Each row is a point. To make a cloud, some directions were put in groups of two or more. Within a group, all points are equally far from the middle, so they leave a hole (a ring in 2 directions, a hollow ball in 3). The other directions are filled evenly. Then the cloud was stretched, turned, moved and blurred a little. How many holes are there, and how many directions does each take, smallest first?

Cloud (19 x 3):
[[-2.61 -2.49 -0.37]
 [ 1.57  2.54  1.65]
 [-0.63 -2.04 -0.12]
 [-0.83 -2.07 -0.31]
 [-0.28 -2.00 -0.19]
 [ 0.09  1.51  2.24]
 [ 2.06 -0.07 -2.41]
 [-1.72 -2.20  1.15]
 [-3.59  1.33  1.80]
 [ 0.49  2.13 -2.10]
 [-4.23  0.75 -1.93]
 [-0.28  2.21 -1.73]
 [-4.62  1.62  0.58]
 [ 0.68  2.74 -1.38]
 [-3.61  0.65 -2.07]
 [ 0.37 -0.18 -2.42]
 [-1.63 -1.45  2.20]
 [ 1.03 -1.06 -1.64]
 [-1.25  1.45  2.15]]
Holes: 1 (2)
